Each row is a point. Before rounding, the points of a table are all equally far from one centre. They may lie mostly on one side of it. Write the centre, to within rounding.
In the rows, 128 means zero.

Points, 8 rows:
[[189 105]
 [187  99]
 [182  93]
 [153 161]
 [159 161]
 [191 109]
 [163  81]
 [186 142]]
Centre: [152 120]

Points (14 x 8):
[[103 186 149 160 182 147  40 121]
 [112 161 150 111 203  87  74 175]
 [157 153 155 160 165 118  39 118]
 [146 190 138 149 162 149 120 114]
 [150 181 150 125 158  81  74 124]
 [151 136 135 166 184 192  57 161]
 [135 172 157 140 134  93  46 101]
 [ 58 153 115 122 209 154  48 162]
 [156 132 170  84 201 172  55 162]
 [156 161 164  78 180 155  29 121]
 [139 152 192 110 129 116  67  90]
 [116 149 164 159 187 119 123 136]
 [145 129 192  82 191 121  69 137]
 [137 166 176 129 178 172 131 150]]
Centre: [111 137 129 109 137 147  75 149]

Points, 21 rows:
[[149  84 140 103 170 140  95 125 111 161 137  81  65  71]
 [163 107 166 102 167 115 117 131 114 154  68 108  41 147]
 [135  86 130 111 216 137 125 101  92 202  67 117  49 105]
 [104 135 138  95 191 162  80 162 101 212  95 126  53 127]
 [140 105 211 105 184 187 131  99 132 173 114 104 102  93]
 [114 101 178 105 206 138 106 139  94 161  85 145  69  83]
 [ 74 156 159 124 174 132 106 112  73 193 116 123  70 103]
 [128 143 134  75 150 122 101 114  86 182  30 104  65  91]
 [129 119 155 163 185 152 102 136 120 195  92 119  49  63]
 [181  91 131  84 159 141 107 137  73 162  80  97  74 133]
 [130  94 135  72 139 159 113  97 131 189  56 101  32  72]
 [165 112 153  79 177 111  83  96  89 169  67  95  73 105]
 [153 119 137 109 206 158 119 101  83 182  97 128  37 116]
 [179 141 147  94 198  85 123 127 101 175  76 132  76  85]
 [140 124 118 117 157 174  78 133  92 196 107  86  43 120]
 [156 129 157  80 153 172  88 154 119 193  64 120  49  83]
 [147  71 134 115 205 186 118 134 112 183  46 100  92  93]
 [169  99 138  70 201 136  80  88  90 152 118 125  84 102]
 [172  91 121 136 139 185  78 121  82 156  76 141  61 142]
 [127 130 175  73 205 128  63 142 122 181  57 116 107 116]
 [163 101 147  62 197 124  84 127 160 226  64 107  75  96]]
Centre: [128 116 118 112 142 139 120 109 146 186  96 144 119 118]

Points (31 x 24):
[[129 174 119 188  89 186 214 137 104 143 118 215 107 141 122 161  88  66
  133  95  57 197 160 131]
 [173 142 134 184 162 161 147 138 146 154 112 187 134 157 101 147  97  81
   85 102  92 199 179 129]
 [ 89 180 108 232  85 208 189 123  88 121 157 164 123 132  97 180 122  48
   99 165 119 144 177 131]
 [151 160 126 212 140 175 186 156 117 170 113 185 143 168 117 163  81  51
   83 141 115 159 181  99]
 [124 189 128 196  90 164 226 164 128 139 147 197 102 138 136 144 115  46
  139 121  75 166 161 143]
 [107 166 111 226  74 189 146 157  79 152 166 143 138 169  95 135  90  53
   98 128  98 185 175 121]
 [ 95 204 110 201 131 149 172 148 140 168 149 172 122 142 107 151 112  43
  116 120  62 150 172  92]
 [120 190 114 205 116 158 185 147 108 150 151 218 120 183 119 159  80  47
  142 144  86 140 157 117]
 [ 98 187 110 210 120 187 189 119  84 128 100 188 131 147 112 152  89  26
  107 123 102 148 189 111]
 [125 146 153 211 148 225 165 159  86 147 157 169 126 112  80 145  72  61
  101 145  89 187 167 124]
 [108 153 111 190  86 189 154 156 110 155 177 181  75 199 143 171 108  84
  119 148  77 183 140  97]
 [120 190  73 218 138 189 171 133  95 159 138 157 133 170 116 127 104  65
  104  84  74 168 152 120]
 [ 89 133 129 174 154 163 200 102  90 138 138 195 137  91 126 153 135  82
   63  95  72 112 212 143]
 [ 64 202 117 225 118 142 191 124  89 153 141 136 117 150 130 173  81  62
  114 105  78 185 167 132]
 [122 134 138 209 107 171 179 144 106 139 147 154 111 165 101 158 131  59
  156  58  87 116 195 127]
 [139 192  78 193 102 183 166 163 103 163 169 185 107 164  94 141  95  82
  109  99 105 155 175 105]
 [106 141 138 181  90 144 168 168  86 126 173 171 135 201  55 145 107  71
  108 145  94 143 212 134]
 [137 197 107 205 142 190 157 157 155 153 143 166 162 143 132 153 109  76
   79  91  85 139 165 130]
 [120 163 108 181  72 224 195 161  94 133 141 163 102 190 105 172 113  68
   90 105  84 145 153 154]
 [127 184 126 192 157 175 163 133 122 112 118 171 113 168 122 124  85  52
  140 102  86 175 199  92]
 [112 181 120 212 106 171 182 161 112 133 106 188 107 179  84 160 113  60
  110 117 135 155 149  95]
 [114 163  94 195 148 172 183 162 127 181 163 183 144 110  51 162 142  88
  124 109 116 143 126  94]
 [164 175 105 211  93 175 150 156 108 172 133 183 132 134 103 161 115  62
   99 116 126 191 147  86]
 [ 94 154 137 182  79 168 199 163  94 156 171 175 102 131 113 168 137  40
  112 103 113 195 200 144]
 [ 97 191 128 205 130 152 175 129  72 153 176 208 130 151 118 167 105  50
  108 116 104 199 185 110]
 [144 157 127 169  75 158 176 165  83 166 144 170 128 176 111 129  65  42
  114  98  53 149 150 123]
 [ 93 150  86 190 121 176 162 142 102 153 162 202  87 144  89 204  97  52
  119 117  88 156 170 149]
 [ 74 200 106 195 133 188 196 169 112 148 132 178 131 137  92 181 125  80
   95  92  69 135 172 142]
 [142 179 147 205 100 173 175 118 145 137 134 191  97 148 141 158 125  80
  130  89  60 184 135 159]
 [ 96 192 112 180 108 170 215 130 126 112 165 180 118 158 136 163  89  25
  110 109  85 145 180 108]
 [126 162 140 215  84 179 204 148  88 156  79 189 114 156  93 131 100  62
   96 150 103 162 175 112]]
Centre: [111 134 123 150 115 162 175 122  99 131 139 146 151 132 126 153 115 112
 129 143 101 156 152 125]

Points, 31 rows:
[[106 113 136  34 112 123 148 198 176 168 127 138 181 162  59 138 133 158
  111 191 160 141 131 164]
 [118 110 117  71  68 150 180 144 180 138 148 100 186 127  61 118 132 128
  151 204 215 181 184 141]
 [ 90 166 114  65 118  94  52 137 163 129 154 104 169 168  62 148 111 128
  120 205 176 167 177 134]
 [146  87  62 102  83 108 142 180 164 189 160 107 171 155  88 174 161 165
  126 123 249 168 148  56]
 [155 113 106  41 125 124 173 199 149 135 175 162 116 150  38 101 128 140
  135 158 138 113 170 134]
 [115  68 100  71 100 107 126 192 152 166 138 108 172  93  63  81 135 159
  135 191 216 119 125 181]
 [106  88  90 124 152 115 120 144 173 164 112 127 219 124  71  97 107 206
  151 180 202 118 199 163]
 [ 99 119 109  88 119 127 214 153 172 164 118  79 218  98  89 162 135 182
  142 178 177 155 147 128]
 [154 117 101  73 126 129 107 155 137 123 170  77 150 148  68 139 114 167
   25 187 206 189 144 109]
 [107 107 106  88 133  74 160 200 141  99 172 127 127 136  64 139 162 114
   76 215 162 146  82  81]
 [104 118 134  53 114 183 118 204 168 110 129  82 155 138  77 136 111 167
  122 164 174 145 187 124]
 [141 147 119  86 105 146 121 143 172 135  73  98 152 191  83 121  76  97
   70 176 173 163 138 134]
 [105  93 165  59 125 150 124 149 169 107 164 136 159 163  72 159 100 216
   88 157 167 130 133 132]
 [ 86 120 109 108 141  96 140 208 112 138 186 129 154 123  29 173 165  95
  106 209 194 197 141 142]
 [122  80 108  53 162 135  98 164 160 176 166 141 112 171  56  99 128 181
   91 163 170 172 169 144]
 [ 61  72  93 105 148 141 151 165 162  97 150 111 173 139 114 158 129 190
  135 184 231 120 176 137]
 [ 93  30  88  84 188 152 113 155 129 145 150  93 144 168  94 151 159 157
  107 179 157 138 155 135]
 [135 101  94  86  94 105 125 151 157 143 142  97 120 135  80 169 188 141
  135 237 243 181 130 119]
 [ 74 103 130  49 144 125 134 146 130 175 170 145 101 120  74 167 115 166
  166 189 215 148 158  89]
 [102 117 154  41 131 124  87 168 154 140 144 144 177 126  46 112 169 154
   90 205 169 146 189 123]
 [ 81 148  67 143 119 117 201 197 119 107 132 133 126 163  57 168 168 123
  137 199 187 166 168 135]
 [135 128 113  87 130 144 159 161 152 118 134  87 149  83  18 133 167 197
  118 173 202 151 136 138]
 [117  78 119  86 137 120 172 110 149 100 136 130 146 112  13 140 171 145
  119 205 191 108 177 128]
 [142  85  86  69 111 126 170 181 169 176 123 119  86 126 104 133 125 226
   94 172 149 146 112 165]
 [ 93 126 147  63  86  66 117 146 175 121 151 119 171 106 112 169 188 112
   96 110 188 157 198 176]
 [108 132 140  66 138 148 169 103 199 113 148 130 145 124  83 148 137 158
   98 126 218 113 150 159]
 [123 128  83  50  86  88 106 210 134 149 187 102 193  86  74 114 131 120
  146 142 174  84 184 127]
 [145  94  83  58 150 111 115 163 169  89 144  75 132 103  99 148 131 187
   59 137 184 167 114 105]
 [ 73 122  75  70 132  63 106 165 179  94 125 181 124 153  73 136 138  93
  127 195 174 146 186 149]
 [ 63  82 120 121 123  98 165 164  68  88 127 156 175 115  71 145 165 174
   91 215 181 142 191 105]
 [130 143 120  46 146 130 124 136 153  96 138 133 135 123 104 139 196 164
   97 135 116 105 127 155]]
Centre: [134 107 106 147 102 109 124 149 142 150 148 146 148 111 108 146 122 135
 112 157 155 147 155 118]

Points:
[[103 121 171  53  87  99 130  94 104 221 124 163  80  97 121  90  56 190
  126 118 129  97 156  90]
 [110 130 126  56 139 139 115  88 104 244 184 205 101 119 115 129 114 157
  124 117 119 108 194 107]
 [113 163 152  42 113  88  67 139  97 212 161 141  58 114 184 101 124 149
  100 109 181 119 212  98]
 [158 148 105  39  76 104 135 121 129 187 135 178 115 104 172 120 149 187
   68 141 140 127 236 103]
 [133 157 174  35 165 162 152 113  96 179 103 162  75 118 168  87 132 152
  108 178 170 143 180  83]
 [105 135 144  49 128 105 166 141 113 215 116 137  87 129 179 115 148 176
  121 131 140 116 151  92]
 [144 164 140  31  84 116  95 109 119 207 189 126 101 127 107 120 157 151
   95 138 168 157 187  81]
 [130 145 107  53 158 112 159 105 136 205 134 129  92 100 142 151 119 175
  133 157 169  79 170  85]
 [177 143 156  66 107 112 133  52 128 249 132 174  62 106 176 104 130 133
   86 159 154 113 186 117]
 [170 123 112 107 138 124 146 128 135 245 122 146  47  87 174 115  99 159
   84  90 153  89 172 132]
 [138  78 149  46  94  98  98 121 142 194 130 140  72  76 127  81 132 202
  109 207 135 104 146  78]
 [158 146  94  79  98 144 105  97 107 179 132 181  55 166 153 126  90 160
   60 132 139  85 172 112]
 [177 110 134  44 125  64  75 101 105 157 193 161  81 126 191 121 146 180
   86 169 167 104 151 121]
 [126 145 126  61  96 102 137 118 120 156 206 162  79 159 174 122  88 156
   73 118 130 129 194 114]
 [111 134 101  98 124 103 130 121 162 242 121 151  62 136 127 126 176 165
  129 113 155 110 171 101]
 [108 116 152  80 137  97 109 108 122 195 128 148  43 105  98  41 119 150
  120 119 104  73 126 135]
 [ 93 194 140  33 164 120 132 136 128 178 138 147  55 139 169 108 121 187
  116  97 182  84 185 127]
 [132 115 139  49 101  86 153  87 129 175 195 109  99  85 129 120 162 154
  106 132 137  96 180  82]
 [170 112 132  63 139 124 128  95 172 236 112  99  84 123 126 114 130 157
  150 142 187  55 141  86]
 [128  80 133  75 118 134 130  95 142 218 108 213  75 115 168 114 180 217
   74 117 130  73 169 114]
 [141 145 141  24 106  99  95 100 122 136 146 149  99  99 212  65 153 177
   66 131 106  82 170 102]
 [ 87 112 144 104 146 118 127  80 115 171 111 124  42 145 113  95 151 206
  105 141 136 150 202 115]
 [142 131 156  59 149 108 116 106  98 184 148 191  38 112 146  54 121 148
   57 115 188  75 148  83]
 [113 125 131  69  86 138 116  63 131 198 177 153  39 146 174  28  84 140
  156 114 171  66 154 105]
 [175 110 126  70 143 111  57 124 120 174  87 168  70 132 132 124  83 123
   97 124 137 107 137  85]
 [152 137  99  95  89 117 116  92 137 199 158 118  79 111 210  98 155 120
   75 135 181 138 181  66]
 [140 136 128  68 141 111  78  73 118 230 128 175  43 120 119  85  81 178
   79 121 130 101 142 106]
 [168 137 121  48  75 139 108  82 170 218 144 168  85 127 153 107 135 212
  107 174 124  61 173  88]]
Centre: [131 110 154  89 114 151  91 105 158 162 141 158 128 102 149  81 119 166
 117 124 189 116 172 152]

Points:
[[194 151 133 103 141  99 170 116 135 105 210  88 150 137 120 191  89  57
  149 106 119 143 127  95]
 [188 153 105  82  96  69 182  90 112  84 200  82 152 148 145 176 107  68
  101  86  47 156 119 113]
 [175 166 146  56  91  31 154  82  92  77 164  95 141 142 153 195 120  86
  160 119  84 142 112 125]
 [193 151 122  82  94  90 142 112 136  63 192 106 146 152 129 196  74  72
  172  97  76 161 140 109]
 [143 152 155  52  66  78 142 116 117  99 192 127 134  98 176 149 125  58
  104  35  88 146 110  91]
 [184 166 138  74  60  24 161  92 142  92 140 107 137 158 167 178 114  88
  155  46  92 153 126 133]
 [146 165 172  90  66  74 169 150 172  83 186 131 146 130 121 179  90  70
  151 102  85 157 136 151]
 [170 187 160 106  66  43 196  77 105  91 143  66 142  96 151 133 122  75
  123  66  89 160 133 116]
 [163 123 124  83  79  82 141 103 168 119 187  85 135 119 177 156 123  65
  179  68 111 118 108 102]
 [173 166  90  93  81  87 189 110 118  84 166 117 153 149 150 160  68  81
  165  79 114 171  85 126]
 [147 148 158  53  56  59 151  76 134  97 142  76 147 132 141 183 116  76
  140  47  84 125  99 110]
 [158 198 134  79  92  36 179  91 105  95 164 112 150 151 159 167 115  35
  115 107  64 153 132 141]
 [185 150 143  87  56  75 155  83 143 101 178  92 169  88 137 172 126  85
  181  76  94 162 112 130]
 [194 149 144  88  67  82 169  86 103 110 160  91 161 117 143 182 106  56
  128  64  94 157 139 160]
 [181 150 133 104  65  66 165  74  89  78 172 108 131 175 198 183 105  31
  122 112 115 153 129 101]
 [200 160 134 102  88  62 172  86 120  75 202 109 180 140 149 176 115  59
  137  92  66 115 121 101]
 [151 117 172 106 111  84 135  66 128 127 170 111 137 106 149 191  98  74
  123  57  77 145 129 146]
 [205 189 148  83  79  83 158  98 134 123 178 115 174 119 166 182 115 103
  160  67  98 149 121 127]
 [182 160 149  86  71  34 116  55 125 107 125 109 177 144 153 152 148  56
  154  84  60 207 141 132]
 [136 194 130 106  70  76 133 100 152  33 158 103 152 119 159 194  91  76
   91 114  58 151 109  96]
 [182 145 148 106  79  73 151 118 149 140 146 138 178 150 159 146 118  59
  125  68  49 127  93 121]
 [205 132 153  73  55  85 138 121 128  90 158 106 157 117 163 162 101  64
  109  74  65 159 106 145]
 [177 117 144 113  90  63 164 123  84 106 171  98 129 170 110 205  93  69
  128  99  90 172 134 122]
 [173 180 132  77 100  88 198  53 118  64 171  86 119 133 153 208 102  66
  124 119  92 159 119  85]
 [161 156 137  57  94  68 158  86 128  81 182  49 174 181 130 198 112  46
  111 108 101 153 107 132]
 [156 195 155 111  44  73 197 125 171  68 179 100 136 151 141 182 152  55
  114  77  86 156 119 137]
 [230 183 118  78  61  90 169  82 117 137 183 102 115 163 127 146 111  77
  109  89 110 147 123 180]]
Centre: [149 146 133  94  99  95 135  81 144  80 150 131 138 158 117 115 149 107
 101 111 132 159 143 104]
